Each point is reached from the start by the listed moves, each made once or not at all, plus a little noise. Say if it took an odd or an even number of moves. Then give how often each move was made.
In the rows, 128 means zero.

Moves:
(1): [144 163]
(2): [101 156]
Start: [129 127]
Points:
[117 190] => even (1, 1)
[129 127] => even (0, 0)

Moves:
(1): [152 126 123 125  98 137 103 123 129 139 155 127]
(2): [143 139 123 143 107  87 116 145 130 103 118 160]
(3): [166 122 157 125 157 109 117 133 120  95 141 116]
(4): [120 104 122 161 138 131 140 142 130 106 118 111]
(5): [117 126 114 152 178 147 120 137 142 145 127 129]
(6): [118 143 153 142 118 148 134 129 162 142 122 154]
(7): [148 133 106 131 130 132 155 104 129 164 111 121]
(8): [131 121 140 134 119 118 157 162 148 148 140 140]
(9): [136 127 126 126 122 109 129 128 160 127 121 117]
(10): [113 125 142 129 108 134 105 141 117 143 101 104]
(11): [128 135 125 129 125 105 126 109 112 127 146 119]
Start: [141  94 116 155 111 126 133 133 105 137 141  99]
Points:
[132 117 153 188  59 115 106 165 130 145 100 131] => odd (0, 1, 0, 0, 0, 1, 0, 0, 0, 1, 0)
[127 122 130 207  99  87  96 156 155 159 108 112] => even (0, 1, 0, 0, 1, 1, 0, 0, 1, 1, 1)
[174  90 120 157  66  82 137 142 140 168 189  88] => even (1, 0, 0, 0, 0, 0, 0, 1, 1, 0, 1)
[235  75 105 198  97  65 127 141 131 108 142  79] => even (1, 1, 1, 1, 0, 0, 1, 0, 1, 0, 0)
[130  67  88 219 155 162 141 144 107 186  84  54] => even (0, 0, 0, 1, 1, 0, 1, 0, 0, 1, 0)

Moves:
(1): [156 127 125 143 148 105 125 133 136 138 135 144 109 119 125 134 114 126
 131 135 138 118 134 134 128 125]
(2): [144 150 101 138 112 134 142 129 130 134 130 147 111 130 133 125 137 123
 111 129 129 108 124 143 124 138]
(3): [126 135 159 121 135 148 133 127 139 122 138 138 134 130 122 124 134 130
 122 113 132 107 129 134 150 132]
(4): [130 101 127 159 135 133 125 116 113 125 128 137 136 110 136 130 132 129
 137 126 131 121 105 138 112 128]
(5): [128 151 128 128 144 134 136 137 100 114 134 110 131 124 131 134 115 136
 119 118 121 109 115 114 119 108]
(6): [124 136 117 130 131 177 123 144 125 125 156 145 142 142 135 106 127 147
 130  91 127 134 136 106  93 137]
(7): [128 119 142 138 113 133 156 119 133 131 139 138 118 122 151 131 113 140
 137 137 129 132 136 118 133 132]
(8): [136 148 134 149 116 124 118 155 128 132 121 131 131 128 132 142 129 126
 149 140 136 102 138 128 124 140]
(9): [121 113 139 118 134 120 132 129 148 122 122 128 133 130 128 136 127 147
 139 124 118 120 114 145 114 130]
(10): [118 147 123 128 126 111 131 132 130 185 142  83 118 106 137 108 138 144
 121 121 159 135  98 142 117 130]
(11): [109 122 141 142 119 124 123 141 128 112 148 118 131 145 133 125 118 139
  92 137 144 134 133 148 112 149]
(12): [101 130 143 128 145 132 128 137 114 142 127 152 137 137 121 115 143 146
 123 127 119 125 131 119 140 127]
(13): [132 126 132 107 112 126 150 134 116 127 128 149 161 118 127 110  99 138
 123 131 122 108 129 126 131 124]
(14): [119 125 142 131 125  98 128 128 123 113 138 118 137 185 130 125 128 115
 158 123 120 132 111 130 137 124]
(15): [136 124 124 119 117 136  92 126 122 127 130 138 128 130 160 123 137 128
 120 126 139 128 108 126 142 122]
(16): [112 120 132 134 120 112 116 100 133 139 122 130 116 139 121 151 102 117
 131 127 122 122 121 121 133 111]
(17): [140 113 111 121 135 129 143 126 127 139 135 121 142 129 115 159 149 142
 101 119 144 105 126 111 124 141]
(18): [142 129 133 135  96 128 119 122 124 136 131 125 117 119 106 133 140 154
 119 128 126 147 134 131 131 113]
(19): [115 140 138 122 133 106 139 116  97 107 153 149 131 107 102 122 148 140
 152 144 129 120 133 104 121 118]
(20): [140 127 124 132 119 161 128 128 141 140 125 128 125 129 122 115 135 129
 128 168 113 125 121 124 115 111]
(21): [120 139 117 140 124 140 144 129 144 123  90 145 125 139 110 129 111 128
 144 132 166 135 118 142 138 125]
(22): [114 150 153 131 130 143 120 114 132 132 123 137 156 137 149 153 127 127
 122 127 135 157 128 130 117 138]
(23): [132 141 103 147 141 115 121 100 164 121 126 111 151 137 150 122 123 150
 145 139 122 129 151 123 154 120]
(24): [115 125 119 112 126 143 122 129 125 139 130 126 124 145 142 127 131 124
 134 124 140 126 158 161 117 108]
Start: [134 131 135 135 171 114 124 118 114 147  83 174 103 130 125  86 137 120
 160 146 138 129 135 105 140 126]
Points:
[119 198 119 154 148 167 181 182  68 171 134 176 162 114  89  56 127 210
 140 166 220  54 102  70  57 128] => even (0, 0, 0, 0, 1, 1, 0, 1, 0, 1, 1, 0, 1, 0, 0, 0, 1, 0, 1, 1, 1, 0, 0, 0)
[ 98 124 171 146 188 154 179 138 169 234 108 189  91 150 122  80 143 209
 124 177 232  84 123 174 119 129] => odd (1, 0, 1, 0, 0, 0, 1, 0, 1, 1, 1, 1, 0, 0, 0, 0, 1, 0, 0, 1, 1, 0, 0, 1)
[ 90 183 201 204 161  63 111  91 178 204 139 139 121 214 208 120  89 147
 192 160 210 114 163 166 154 126] => odd (1, 0, 1, 0, 0, 0, 1, 1, 0, 1, 1, 0, 0, 1, 0, 1, 0, 0, 0, 0, 0, 1, 1, 1)
[112 152 164 147 143 155 112  95  95 214 188 174 107 131 160 125 140 238
 118 151 204 122 111  99  37  81] => odd (1, 0, 0, 0, 1, 1, 1, 0, 1, 1, 1, 0, 0, 0, 1, 1, 1, 1, 1, 1, 0, 1, 0, 1)
[140 143  55 188 138 167 148  95 172 216 100 156 129 197 135  66 180 217
 192 134 194 112  93 166  79  94] => even (0, 1, 0, 1, 0, 1, 0, 0, 1, 1, 0, 0, 0, 1, 0, 0, 1, 1, 0, 1, 1, 0, 1, 1)
[114 213 123 184 155 140 147 146 179 187 119 182 134 224 155  51  59 189
 189 149 198  27 117 177  99  88] => even (1, 1, 1, 0, 1, 1, 0, 1, 1, 1, 1, 0, 1, 1, 0, 1, 0, 0, 0, 1, 1, 0, 1, 1)
[ 76 134 193 122 136  85 134  76 123 126  83 210  98 202  64 109 135 153
 237 135 167 116 127 149 156  63] => even (0, 0, 1, 0, 0, 0, 0, 0, 1, 0, 0, 0, 0, 1, 0, 1, 0, 1, 1, 0, 1, 0, 0, 1)
[123 196 160 146 157 227 154 132 118 159  75 228 186 166 109 129  85 160
 148 133 178  53 115  63 105 115] => even (0, 0, 1, 0, 1, 1, 0, 1, 0, 0, 0, 0, 1, 0, 0, 1, 1, 0, 0, 1, 1, 1, 0, 0)

Moves:
(1): [136 139 119 115 152 115 130 131 134 114 133 110 107 103 131 117 112 153
 128 138 140 124 121 145 115 143]
(2): [141 137 128 150 135 144 147 129 131 105 137 131 127 127 124 109 139 124
 118 124 127 131 122 109 127 122]
(3): [136 123 153 127 130 138 105 123 138 123 127 119 132 129 115 135 113 138
 142 126 126 123 120 122 143 141]
(4): [132 133 120 140 114 140 144 110 120 127 124 117 125 130 138 150 124 116
 124 120 134 131 129 124 130 130]
(5): [115 118 131 127 119 114 129 117 119 131 119 136 119 111 120 127 126 125
 112 113 134 118 135 118 123 138]
(6): [123 127 117 124 142 146 114 116 118 133 125 141 125 139 146 129 129 143
 123 123 116 145 130 137 131 144]
(7): [129  96 115 129 127 127 140 141  94 111 121 122 136 117 131 126 113 124
 110 148 146 116 129 119 135 137]
(8): [135 156 135 143 121 127 108 142 124 136 107 128 120 129 137 118 126 109
 116 152 134 132 120 159 137 132]
(9): [107 131 140 133 121 118 132 122 130 116 131 133 126 129 144 123 151 137
 126 146 123 127 144 125 122 150]
(10): [128 141 136 126 126 153 142 139 142 123 126 129 138 119 129 131 143 123
 149 141 144 135 114 145 136 124]
(11): [121 136 127 134 146 133 114 131 137 132 134 110 122 139 123 108 141 122
 129 128 121 122 110 134 135 140]
(12): [138  98 130 125 116 136 127 129 134 130 135 136 107 134 145 119 114 111
 126 137 144 137 118 123 101 132]
(13): [138 138 133 127 114 117 124 146 127 140 154 125 141 123 148 132 123 126
 115 104 141 134 110 114 130 153]
(14): [132 141 119 128 150 123 123 119 157 146 122 140 150 149 135 114 121 158
 141 145 143 119 121 137 141 119]
(15): [109 141 126  95 115 120 116 107 110 132 123 145 132 118 134 136 114 142
 111 152 118 133 111 111 124 115]
(16): [139 122 126 126 131 125 142 115 128 143 149 132  98 115 122 127 125 133
 119 138 121 112 122 125 153 136]
(17): [143 114 135 130 132 126 137 113 125 138 125 125 128 131 121 141 142 116
 121 134 125 142 114 138 122 130]
(18): [135 115 139 134 120 132 131 132 124 151 125 114 129 113 134 129 140 137
 113 132 123 130 127 130 108 116]
(19): [126 136 126 130 145 131 119 132 124 129 146 136 128 125 133 135 132 125
 119 132 143 110 136 130 125 119]
(20): [129 124 120 137 133 127 115 122 143 122 131 124 140 119 125 130 121 132
 140 136 121 124 128 148 131 134]
(21): [119 110 128 127 119 141 124 116 116 125 150 126 124 131 111 126 130 128
 118 135 151 141 135 141 127 135]
(22): [123 111 143 135 121 134 152 131 136 125 134 133 112 131 133 129 112 118
 119 114 132 141 124 141 121 127]
(23): [129 115 130 122 129 126 128 129 145 137 128 120 127 118 132 126 125 117
 113 135 126 139 151 122 139 132]
(24): [122 137 136 105 107 161 150 124 111 128 118 137 132 146 121 120 107 117
  95 137 113 134 157 141 103 136]
Start: [111 125 110  97 130 128 138 122 120 117 113 129 128 133 109 110 155 146
 118 124 152 135 130 145 146 139]
Points:
[105 122 132  70 129 206  92  66 134 158 133 167  88 174 116  66  71 163
  61 210 151 165  94 224 157 195] => even (0, 0, 1, 0, 0, 1, 0, 1, 0, 0, 1, 1, 0, 1, 1, 1, 0, 0, 0, 1, 1, 1, 0, 1)
[116 141 124  88 115 174 127  96 149 141 166 182 102 125 180  67 162 164
  55 219 204 181  87 156 178 199] => even (0, 1, 0, 0, 0, 1, 0, 1, 1, 1, 0, 1, 1, 1, 1, 1, 0, 0, 0, 0, 1, 0, 1, 0)
[108 187 144  93 122 182 200  73 114 152 123 141  84 104 179  76 158 171
   7 190 166 171  64 205 127 225] => odd (1, 1, 0, 1, 1, 1, 0, 1, 1, 1, 1, 0, 1, 1, 1, 1, 1, 1, 0, 0, 0, 1, 0, 1)
[122 122 156  73 137 141 216 110 157 176 154 137 105  81 152 102 147 165
  22 169 200 132 142 188 125 199] => odd (1, 0, 0, 0, 1, 0, 0, 0, 1, 1, 0, 0, 1, 1, 0, 1, 1, 1, 1, 0, 0, 1, 1, 1)
[124 146 108 112 151 135  98 128 162 146  98 126 115 172 145  55 145 133
 117 174 182 136  88 185 152 152] => even (0, 0, 0, 0, 0, 0, 0, 1, 0, 0, 1, 1, 0, 1, 0, 0, 0, 0, 0, 0, 0, 0, 0, 0)
[ 92  67 120 113 100 140 182  44  49 119 134 114  87  87  98 103 190 144
  11 185 168 127 102 112 143 184] => odd (0, 1, 0, 1, 1, 0, 1, 0, 1, 0, 1, 0, 0, 0, 1, 1, 1, 1, 0, 0, 1, 0, 0, 0)
[148 155 105 122 190 127 148 155 148 126 154 109 109  72 135  43 140 146
  52 188 239  89  79 159 205 197] => even (1, 1, 0, 0, 1, 0, 1, 1, 0, 1, 1, 0, 1, 1, 0, 1, 0, 0, 1, 0, 0, 0, 1, 0)

Moves:
(1): [132 122 130 129 134 130 135 118 121 132 123 131 131 123 130 126 158 119
 129 118 121 116 135 117 142]
(2): [132 145 143 135 122 117 114 135 147 118 131 124 115 133 114 117 147 109
 145 128 109 154 109 120 123]
(3): [141 143 143 118 133 120 134 111 140 127 134 143 131 138 135 126 121 132
 122 116 123 121 116 149 138]
(4): [136 126 128 124 137 135 129 124 125 141 130 140 128 116 138 121 110 125
 132 134 116 115 114 119 130]
(5): [131 122 133  99 111 119 124 123 127 148 142 114 108 124 120 135 120 134
 146 124 120 128 136 131 139]
(6): [118 125 131 126 147 130 104 136 108 105 134 116 140 115 135 133 121 141
 126 123 132 145  90 130 109]
(7): [139 136 146 123 143 148 121 136 121 107 124 128 140 139 120 132 136 121
 134 118 109 126 135 113 136]
(8): [118 129 134 147 137 138 136 127 124 131 151 119 136 129 113 139 140 126
 135 134 128 133 128 135 135]
(9): [117 148 147 118 120 114 114 125 119 129 121 135 116 147 120 145 101 133
 107 123 131 152 109 121 138]
(10): [123 131 130 124 122 132 111 115 132 145 138 139 132 138 130 126 115 127
 127 128 144 137 123 132 131]
(11): [120 124 114 121 122 118 134 123 127 131 137 121 113 123 101 113 128 127
 124 139 139 143 117 136 121]
(12): [130 138 135 126 138 111 132 127 117  99 125 143 133 126 119 124 120 111
 126 132 143 116 120 128 136]
(13): [118 118 141 144 139 126 138 121 100 148 102 109 169 147 141 142 143 143
 153 141 120 137 121 114 122]
(14): [121 125 130 131 140 134 125 131 109 126 150 120 128 133 129 117 128 134
 135 129 119 131 148 107 132]
(15): [150 122 131 138  84 121 154 130 123 130 127 141 140 141 141 120 112 127
 132 120 124 117 144 103 122]
(16): [132 144 131 130 117 128 131 124 119 127 114 130 140 142 133 127 118 139
 147 110 116 135 120 118 126]
(17): [139 139 117 132 118 122 119 121 129 122 142 134 119 117 124 132 128 129
 127 142 123 123 142 127 134]
(18): [132 118 142 153 149 138 109 157 118 131 107 131 140 113 137 114 133 136
 109 140 130 133 132 147 151]
(19): [137 122 113 136 123 119 136 132 141 107 102 138 133 112 129 119 134 123
 142 134 117 153 103 125 128]
(20): [ 96 113 123 124  96 102 122  99 132 125 103 126 111 149 126 153 126 118
 124 134 120 126 133 164 136]
(21): [127 124 147 100 134 139 100 154 147 144 129 136 127 117 122 124 123 148
 126 109 104 136 131 126 127]
(22): [136  98 117 162 133 114 135 121 128 142 120 118 115 136  99 127 130 136
 135 137 152 142 107 145 117]
(23): [115 128 121 129 110 123 109 115 147 126 122 106 131 104 131 134 105 142
 127 137 106 140 138 124 132]
(24): [125 133 114 121 129 119 129 128 126 125 140 120 135 146 118 129 130 123
 123 115 134 125 122 131 127]
Start: [134 147 130 128 100 131 131 116 148 114 110 125 111 123 102 127 132 114
 137 136 130 149 137 131 131]
Points:
[203 142 182 200 105  93 159 101  86 104  94 134 158 140  49  80 161 107
 234 158  62 201  87  84 184] => odd (1, 1, 1, 1, 1, 0, 1, 1, 0, 0, 1, 1, 1, 1, 1, 1, 1, 1, 1, 0, 0, 1, 0, 0)
[140 158 179 143  68  76 101  72 103  95  66 167 177 200  66 173  59 140
 180 110  89 211  18 136 152] => odd (0, 0, 1, 1, 0, 1, 1, 1, 1, 1, 0, 1, 1, 0, 1, 1, 1, 0, 1, 1, 1, 1, 0, 1)
[140 142 175 133  88  83 120  72  93  86 154  94 110 139  30 134  89 130
 148 125 111 196  95 103 165] => odd (1, 0, 1, 0, 1, 1, 1, 1, 1, 0, 1, 1, 0, 1, 1, 0, 0, 0, 0, 0, 0, 1, 1, 0)
[120 163 218 125  54  79 103 100  88 135  88 142 146 180  95 158  79 159
 162 129  70 170 151 135 202] => odd (0, 0, 1, 0, 1, 0, 0, 1, 1, 0, 0, 1, 1, 1, 1, 1, 1, 1, 0, 1, 1, 0, 0, 0)
[ 58 155 169  92  75  70  55 105 105 130 154  59  97 171  27 171 130 144
 172 142  75 249  84 137 139] => even (0, 1, 0, 0, 1, 1, 0, 1, 1, 0, 1, 0, 1, 1, 0, 0, 1, 0, 0, 1, 1, 0, 0, 1)
[121 143 137 121 101 140  88 118 150  72 119  76 133  80  80 148 117 135
 178 139  76 207  98 121 144] => even (0, 0, 0, 0, 1, 1, 1, 1, 0, 0, 0, 0, 0, 0, 0, 0, 0, 0, 1, 0, 0, 0, 1, 0)
[110 152 157 158  17  96  75 123 150 107  68 129 123 118  96 141  72 161
 140 140  40 225 155 120 190] => odd (0, 0, 0, 0, 0, 0, 0, 1, 1, 0, 0, 0, 0, 1, 1, 1, 1, 1, 1, 1, 1, 0, 1, 0)
[106 156 176 182 125  45  69  94  84  77  81 109 127 186  57 145 127 122
 131 160 133 215  48 181 159] => even (0, 1, 1, 0, 0, 1, 0, 0, 1, 0, 0, 1, 1, 1, 0, 0, 1, 1, 0, 1, 0, 1, 0, 1)

Moves:
(1): [124 146 117 127 143 124 138 113 121 118 158 143 137 112 118 118 138 115
 118 153 139 125 127 137 133 155]
(2): [104 121 129 109 126 120 142 164 136 133  97 113 146 131 133 112 147 138
 144 138  99 117 142 155 107 122]
(3): [153 143 146 132 103  95 123 144 147 117 139 125 124 133 118 121 120  88
 126 124 119 121 107 107 125 148]
(4): [129 151 122 126 123 108 134 115 136 129 136 122 137 147 115 121 118 132
 109 124 119 133 117 128 141 108]
(5): [128 142 128 119 146 114 150 155 142 112 125 128 130 130 106 115 125 138
 106 114 126 126 130 126 130 133]
(6): [140 118 122 129 129 142 122 122 139 132 149 141 128 128 111 108 130 138
 123 156 128 119 139 136 137 125]
(7): [132 125 141 132 138 130 139 129 142 137 112 126 114 130 124 135 137 116
 127 121 127 136 119 126 128 136]
(8): [144 128 123 135 131 137 124 111 133 126 124 138 118 118 104 135 123 132
 120 117 138 122 123 136 132 144]
(9): [140 138 135 125 131 128 148 127 118 140 108 122 127 129 137 124 136 127
 151 120 145 112 122 129 139 123]
(10): [127 134 140 118 141 145 132 114 121 132 104 137 128 125 111 123 146 141
 128 124 135 135 114 138 127 128]
(11): [124 128 130 124 114 129 122 123 139 136 133 139 127 118 130 133 126 139
 134 133 133 123 125 134 141 133]
(12): [136 139 122 138 125 127 131 116 151 130 150 139 122 137 127 119 105 125
 132 125 134 113 134 117 123 135]
(13): [108 140 139 124 125 119 142 104 124 153 133 130 150 107 131 122 147 138
 113 142 125 137 155 138 121 107]
(14): [144 119 133 128 125 121 137 120 114 130 113 130 123 141 128 130 138 130
 136 116 108 112 123 112 141 125]
(15): [126 130 116 125 138 125 118 132 110 140 132 116 163 110 139 129 141 142
 120 139 123 121 135 127 124 123]
(16): [132 138 124 137 111 123 116 129 135 103 140 133 127 131 137 138 146 131
 136 138 126 132 116 131 116 123]
(17): [128  99 134  83 128 124 147 127 124 142  78 130 125 117 146 135 114 124
 119 131 116 145 130 138 133  99]
(18): [126  99 110 137 131 140 100 122 123 117 128 118  97 140 146 115 111 135
 108 121 128 118 135 118 136 124]
(19): [126 138 147 127 137 108 134 119 140 129 141 120 173 129 128 113 125 142
 131 139 129 117 135 147 140 122]
(20): [ 97 118 131 132 115 154 131 115 129 109 133  99 138 136 149 132  99 142
 111 132 140 128 126 127 130 120]
(21): [125 120 127 128 129 137 137 124 134 132 120 143 118 128 111 136 148 123
 148 125 148 130 115 129 121 137]
(22): [133 117 135 112 107 137 137 110 139 103 156 118 139 130 140 129 115 144
 140 143 170 144 125 139 138 166]
(23): [125 126 138 128 129 115 123 118 125 122 125 131 138 132 126 125 134 119
 124 153 128 126 139 122 133 133]
(24): [123 129 126 152 130 134 138 112 118 126 148 143 120 118 132 119 129 143
 138 155 142 130 124 129 122 146]
Start: [115 105 116 115 131 107 108 142 121 149 115 132 148 128 171  89 131 128
 138 113 112 101 147 101 138 118]
Points:
[116  87 152  84 147 117 225  23 180 132 165 166 192 101 137  38 113 181
 108 191 188  90 166 148 175 177] => even (1, 0, 0, 0, 1, 1, 1, 1, 0, 0, 0, 1, 1, 1, 0, 0, 1, 0, 1, 1, 1, 1, 0, 1)
[104 174 168  58 123  41 213 139 158 164  62 160 176  93 147  38 198 135
 127 168 100 105 113 157 136 116] => odd (1, 1, 1, 1, 1, 0, 1, 0, 1, 1, 1, 0, 1, 0, 0, 1, 1, 0, 0, 0, 0, 0, 0, 1)
[ 89 115 117 121 106  81 152  78 207 120 149 166 136 133 142  56 144 187
 128 170 168  90 151 136 139 169] => even (0, 1, 0, 1, 1, 0, 1, 1, 0, 0, 1, 1, 1, 0, 0, 1, 0, 1, 0, 0, 1, 1, 1, 1)
[118 111 111 113 115 121 115  65 159 146 196 162 180  72 152   7 147 179
 113 220 160  55 174 146 142 206] => odd (1, 1, 1, 0, 0, 1, 0, 1, 0, 1, 1, 1, 1, 0, 1, 0, 0, 1, 0, 0, 0, 1, 0, 1)

Moves:
(1): [143 143 133 128 117 130 136 125 134 124 136 121 131 119 142 131 122 117
 135 126 126 130 108 150 138]
(2): [115 132 122 124 119 130 131 123 129 129 134 116 114 118 126 135 128 112
 130 139 136 126 127 120 124]
(3): [128 129 126 131 137 120 129 122 133 139 132 151 114 124 124 124 126 108
 115 119 127 136 130 136 143]
(4): [135 127 126 134 116 110 143 134 127 137 134 118 118 136 130 132 124 121
 147 119 117 126 131 132 116]
(5): [123 142 113 124 113 116 141 100 130 118 109 126 124 119 136 128 131 119
 121 125  98 139 137 134 141]
(6): [130 152 125 127 153 125 137 124 121 135 125 129 115 131 130 134 120 123
 136 146 144 123 112 116 136]
(7): [128 128 125 139 133 139 132 128 141 121 136 131 124 125 122 135 139 125
 118 127 120 132 121 129 118]
(8): [115 109 125 143 109 140 126 124 137 129 127 117 130 147 131 126 138 139
 114 121 126 122 123 108 130]
(9): [125 137 114 121 113 129 123 129 131 144 144 113 129 140 106 136 141 132
 134 138 130 144 132 134 148]
(10): [117 122 129 132 128 111 119 142 122 121 137 136 130 119 124 142 124 124
 121 116 136 127 135 117 126]
(11): [122 132 130 127 126 130 118 131 134 141 126 131 131 134 134 123 125 126
 133 130 128 132 126 120 125]
(12): [127 121 147 146 107 121 131 125 127 122 125 129 131 138 129 107 138 127
 131 122 125 119 122 105 114]
(13): [124 124 124 137 146 134 124 111 135 131 127 123 127 132 120 119 115 148
 141 137 128 137 132 133 133]
(14): [117 158 123 127 141 133 143 135 132 121 126 131 126 126 151 112 118 120
 118 128 137 124 132 148 136]
(15): [127 120 127 134 127 119 129 132 134 114 112 117 123 118 142 131 150 134
 117 134 127 127 132 129 122]
(16): [136 123 121 133 134 123 121 112 119 134 126 117 144 140 130 128 125 129
 117 141 126 127 140 119 122]
(17): [137 135 109 123 130 130 129 124 133 125 127 126 127 123 137 128 127 121
 135 116 136 140 126 129 131]
(18): [130 118 146 141 126 140 122 121 107 136 112 125 139 136 139 133 140 131
 133 128 123 129 137 133 130]
(19): [114 134 138 106 117 123 139 129 131 116 122 139 120 125 137 133 116 124
 140 131 144 139 115 142 134]
(20): [137 130 126 128 121 138 128 127 120 146 114 120 131 123 125 140 114 141
 120 138 142 145 145 120 133]
(21): [141 128 117 134 117 132 137 143 141 122 104 134 137 122 120 129 127 107
 139 131 121 113 142 145 122]
(22): [129 139 143 128 140 123 136 126 145 135 118 118 134 122 115 128 132 133
 136 115 130 125 126 140 119]
(23): [131 140 123 121  99 115 116 115 134 133 143 130 124 133 133 139 134 121
 118 141 134 105 150 144 143]
(24): [123 126 104 126 134 116 122 131 114 138 118 146 133 110 116 130 143 136
 123 121 145 123 115 133 106]
Start: [111 142 134 137 134 124 118 130 129 136 127 142 133 125 132 150 134 127
 124 118 140 120  91 126 129]
Points:
[ 80 204 108 150 107 118 145 114 141 134  94 101 108 100 193 173 127 104
  90 140 160 136  87 109 158] => even (1, 1, 0, 0, 1, 1, 0, 1, 0, 1, 1, 0, 0, 1, 1, 0, 0, 0, 0, 1, 0, 0, 0, 0)
[103 100 120 202  78 103  93 116 126 160  72 160 144 121 126 164 177 136
  88 115 167  96 148 123 120] => odd (0, 0, 1, 0, 0, 0, 0, 1, 0, 1, 0, 1, 1, 0, 1, 0, 0, 1, 0, 1, 1, 0, 1, 1)
[118 183 116 168  57  91 146 111 149 125  67 127 137 131 205 135 168  76
 137 111 108  93 146 166 128] => even (0, 0, 0, 1, 1, 0, 0, 0, 0, 0, 1, 1, 0, 1, 1, 0, 1, 1, 0, 0, 1, 0, 1, 0)
[103 126 124 202  53  95 131  66 126 170 103  79 127 144 144 171 157 116
 108 130 116 162 132 105 155] => even (1, 1, 1, 1, 1, 0, 0, 1, 1, 1, 0, 1, 1, 0, 1, 1, 0, 1, 0, 1, 0, 0, 0, 0)
[108 192  80 133  37 103 144  69 169 205  78 121 122 116 126 186 140  89
 163 118 157 157 115 205 166] => odd (1, 1, 1, 1, 1, 0, 0, 1, 1, 0, 1, 0, 1, 0, 0, 0, 1, 1, 1, 1, 1, 1, 1, 1)
[111 167 116 163  74  59 134 105 139 158 113 144 129 100 111 181 161 121
 108  92 134 107 120 130  93] => odd (0, 0, 0, 1, 1, 0, 1, 0, 0, 1, 0, 1, 0, 0, 0, 0, 0, 0, 0, 1, 0, 1, 1, 1)
[115 220  85 172 103 127 151  85 120 188  76 141 138 111 142 155 148  57
 106 157 149 142  98 150 143] => odd (1, 1, 1, 0, 1, 1, 1, 0, 1, 0, 1, 1, 0, 1, 0, 1, 0, 1, 0, 1, 1, 0, 0, 1)
[102 222  97 174  92 118 156  65 156 144  63 120 133 107 168 140 155  90
 141 121 158  85  89 175 139] => even (1, 1, 0, 0, 1, 1, 0, 1, 0, 0, 0, 1, 1, 1, 0, 0, 1, 1, 0, 0, 1, 1, 1, 1)
[102 249 100 117 123  77 164 110 123 195  87 149 118  95 159 185 116  81
 152  97 184 183  79 190 172] => odd (1, 0, 1, 1, 1, 1, 0, 0, 1, 1, 1, 0, 0, 1, 0, 0, 1, 1, 1, 1, 0, 1, 0, 1)
